Rows are points. Each copy is the shape, with its points in the same order, turned, moved and blurred by noise. Some copies are also mirrored. Which?

Shape (8 x 2):
[[ 0.11  0.22]
 [ 0.04  0.31]
 [-0.16 -0.60]
 [-0.17  0.28]
 [ 0.05  0.48]
 [-0.14 -0.13]
 [-0.11  0.04]
 [-0.16  0.33]]
Copy 1 (8 x 2):
[[-0.18  0.20]
 [-0.28  0.19]
 [ 0.58 -0.22]
 [-0.33 -0.01]
 [-0.43  0.22]
 [ 0.12 -0.09]
 [-0.04 -0.04]
 [-0.33 -0.04]]
Copy 1 is: only turned
Copy 2 (8 x 2):
[[ 0.33  0.02]
 [ 0.25  0.06]
 [-0.67 -0.13]
 [ 0.14  0.22]
 [ 0.45  0.14]
 [-0.29 -0.01]
 [-0.03  0.06]
 [ 0.22  0.23]]
Copy 2 is: only turned

Shape, 7 rows:
[[ 0.19  0.12  0.07]
 [ 0.04 -0.03  0.29]
 [ 0.41 -0.13  0.09]
 [ 0.06  0.02  0.39]
 [ 0.36  0.21  0.07]
 [-0.32  0.00 -0.42]
 [-0.41  0.04 -0.52]]
Copy 1:
[[ 0.03 -0.20  0.10]
 [-0.05 -0.01  0.30]
 [-0.33 -0.34  0.17]
 [-0.01  0.01  0.38]
 [ 0.09 -0.39  0.10]
 [-0.07  0.24 -0.44]
 [ 0.00  0.31 -0.57]]
Copy 1 is: only turned
Copy 2:
[[-0.21 -0.09  0.15]
 [-0.01  0.17  0.26]
 [-0.18 -0.13  0.46]
 [-0.05  0.25  0.25]
 [-0.38 -0.14  0.20]
 [ 0.29 -0.34 -0.31]
 [ 0.34 -0.38 -0.43]]
Copy 2 is: mirrored

Shape:
[[-0.03  0.22 -0.30  0.02 -0.42  0.22]
 [ 0.21 -0.06 -0.33  0.30 -0.09  0.32]
 [-0.18 -0.52 -0.25 -0.26  0.16 -0.37]
 [ 0.38 -0.37  0.25  0.30  0.07  0.00]
 [-0.37 -0.27 -0.23 -0.07 -0.09  0.32]
 [ 0.16  0.15  0.40 -0.25 -0.35  0.25]
 [ 0.09 -0.23 -0.38 -0.10 -0.12  0.33]
 [-0.05 -0.36  0.16 -0.35  0.39 -0.22]
 [ 0.18  0.09 -0.28  0.19  0.12 -0.12]]
Copy 1:
[[-0.34  0.18 -0.30  0.32 -0.15  0.12]
 [-0.14  0.35 -0.44  0.07  0.26  0.15]
 [ 0.21 -0.12 -0.23 -0.62 -0.31 -0.04]
 [ 0.45  0.18 -0.09 -0.12  0.38  0.34]
 [-0.42 -0.03 -0.24 -0.30 -0.05  0.28]
 [-0.10  0.19  0.41  0.30 -0.04  0.32]
 [-0.26  0.40 -0.30 -0.20 -0.04  0.16]
 [ 0.23 -0.11  0.21 -0.57 -0.01 -0.09]
 [ 0.12  0.11 -0.36  0.05  0.18 -0.21]]
Copy 1 is: only turned
Copy 2:
[[-0.36  0.25 -0.17 -0.02  0.05 -0.37]
 [ 0.07  0.35 -0.28  0.11 -0.15 -0.46]
 [ 0.42 -0.15  0.06  0.22  0.47 -0.07]
 [ 0.44  0.15  0.12  0.03 -0.45 -0.09]
 [-0.13 -0.19 -0.34  0.39  0.11 -0.26]
 [-0.41 -0.14  0.18 -0.16 -0.36 -0.09]
 [ 0.05 -0.06 -0.17  0.07  0.05 -0.54]
 [ 0.44 -0.43  0.00 -0.03  0.13  0.18]
 [ 0.25  0.36 -0.24 -0.17  0.03 -0.08]]
Copy 2 is: only turned
Copy 3:
[[ 0.18 -0.19 -0.47  0.08 -0.21  0.31]
 [-0.12  0.12 -0.61  0.12  0.08  0.05]
 [-0.54 -0.25  0.07 -0.49 -0.11 -0.05]
 [-0.33  0.32 -0.04  0.26  0.08 -0.27]
 [-0.22 -0.44 -0.28 -0.07  0.26  0.22]
 [ 0.21  0.06  0.19  0.39 -0.07  0.36]
 [-0.27 -0.05 -0.41 -0.05  0.09  0.36]
 [-0.31  0.04  0.38 -0.42  0.14 -0.07]
 [ 0.01  0.19 -0.38 -0.22 -0.13 -0.15]]
Copy 3 is: mirrored
